Each row is a point. Examples show where two turns around zero, p and q, send a point. Write where each new point lands after one turn and then the other. Backwards means that the second turn is done in reverse. Each puzzle has new turns, and all numbers are rounded.
(in the rows, 128 means zero)

Turn p:
[ 82 117 149] => [ 83 111 146]
[138 113 116] => [140 115 116]
[136 152 162] => [131 152 163]
[143 139  96] => [143 142  97]
[141 119 116] => [143 121 117]
Turn q:
[103 138 103] => [103 153 118]
[151 101 133] => [143  99 114]
[106 147 141] => [115 141 154]
[159 131 145] => [161 117 135]
[123  98 150] => [119  92 135]
[126 153  95] => [127 166 111]
Where do these land?
q, then p: [150 134 117] => [148 138 116]
q, then p backwards: [113 145 148] => [124 136 157]
p, then q: [157 157 154] => [164 138 159]
p, then q backwards: [153 106 116] => [161 115 133]
q, then p: [ 89 119 111] => [ 86 130 118]
q, then p: [107 107 121] => [103 114 117]

Turn p:
[ 96 107  98 157 155 100] => [105  92 113 149 161  94]
[156 113 146 117 110 134] => [152 123 142 114 100 137]
[120 132 156 135 124 127] => [117 137 153 131 119 125]
[ 93 131  94 133 149  75] => [109 120 105 126 173  76]
[161 149 136 130 120 151] => [154 151 131 140 113 153]
[131 131 132 120  98 154] => [124 139 120 122  95 147]
[138 133 134 103 140 155] => [134 134 132 113 134 164]
Turn q:
[128 110 126 147 113 121] => [130 117 127 148 110 118]
[151 142 108 103 109 122] => [167 141 124 107 122 125]
[108 162 149 125 122 120] => [108 157 154 114 123 129]
[141 145 101 148 136 151] => [133 151  93 142 131 142]
[118 112 106 116 161 131] => [118 111 100 116 154 118]
[125 122 219 140 120 122] => [102 113 208 152 126 155]
[130 122  97 135 153 119] => [129 128  98 134 148 107]
[122 108 118 110 110 139] => [136 106 118 111 109 131]
Where do these land?
q, then p: [107 156 108 138 135 126] => [114 155 107 125 145 116]
p, then q: [163 151 121  92 142 151] => [153 145 108 116 150 172]
q, then p backwards: [119 128 160 100 103 138] => [133 105 164 106 124 144]
q, then p: [115 116 152 151 125 150] => [ 96 117 130 144 108 136]
p, then q: [149  91  96 140 156 118] => [147  87 107 157 149 117]
q, then p: [137 160 108 153 111 122] => [139 166 112 149 124 115]
p, then q backwards: [103 108 100 104 136 124] => [104 111 111 106 154 141]
p, then q backwards: [156 111 148 130 139  95] => [150 116 138 106 117  92]
q, then p: [104 132 159 143 106 129] => [ 97 140 145 127  99 123]

Turn p:
[ 94 139 110 152 143 179 132 116] => [113 144 116 167 125 174 158 130]
[116 116 137 112 115  91 138 121] => [106 103 139 116 132  99 121 122]
[145 114  88 121 125 144 104 136] => [131 141  91 110 137 153 107 132]
[167 117 115 118 130  71 142 114] => [144 106 112  98 146  83 116  93]
[107 100 149  90 135 134 108 116] => [105 107 159 128 138 151  93 128]
[134 134 135 114 152 151  72 154] => [147 160 140 135 149 154  88 158]
[124 142 116 139 113 154 168 134] => [126 130 119 119 109 142 176 131]
[ 94 141 128 137 156  91 146 149] => [120 112 133 151 164  95 153 149]
[123 102 161 138 113 138 130 127] => [129 105 143 138  94 133 117 136]
[151 158 123 144 110 116 120 121] => [137 161 119 121 115 102 131 115]
[152 144 146 143 116 140 148 118] => [149 137 138 124  99 124 148 112]
Turn q:
[107 127 122 146 136 148 114  95] => [128 141 103 121 139 163 125 109]
[141 146 115 151 130 145 140 134] => [138 118 117 148 124 135 157 125]
[116 101 138  93 113 147 145 121] => [112 136 156  93 109 145 127 138]
[150 113 130 151 134 111 116 139] => [127 101 127 151 129 118 109 116]
[124 139 111 128 152 149 115 144] => [134 117 106 133 141 142 136 156]
[150  99 113 131 142 112 128 132] => [120  88 126 121 127 117 116 120]
[114 146 208 119 112 137 116 139] => [146 177 182 156 135 142 102 143]
[119 117 114 112 100 142 117 141] => [111 137 120 122  97 132 122 148]
[126 147 112 146 140  40 171 129] => [109 122 130 132 168  47 151  88]
[132 145 119 104 120 149 118 106] => [153 144 115 105 112 138 133 136]
Where do these land?
q, then p backwards: [183 112 149 133 147 117 118 103] => [168  92 158 121 154 116 134 111]
p, then q: [113 141 150 158  98 155 162 169] => [ 99 130 167 155  91 106 163 139]
q, then p: [137 140 117 130  96 107 132 135] => [111 130 119 123 119  92 133 120]
q, then p: [ 83 176  94 127 125 147 121 143] => [130 147 101 116 157 125 188 149]
q, then p: [105 131 157 134 140 120 103 152] => [146 149 128 163 141 124 121 153]
q, then p: [156 115 130 114 148 121 129 105] => [137 113 136 110 132 138  96 110]
p, then q backwards: [129 121 142 125 117 124 136  97] => [141 107 131 141 111 118 140 118]
q, then p: [127 100  88 137 148 125 126 100] => [ 99 109 111 118 149 161 116 108]
q, then p: [ 99 135 101 111 112 156 109 146] => [112 148 111 108 134 136 154 167]
p, then q: [149 110 151 112 149 109 143 131] => [138 102 151 116 128 129  96 119]
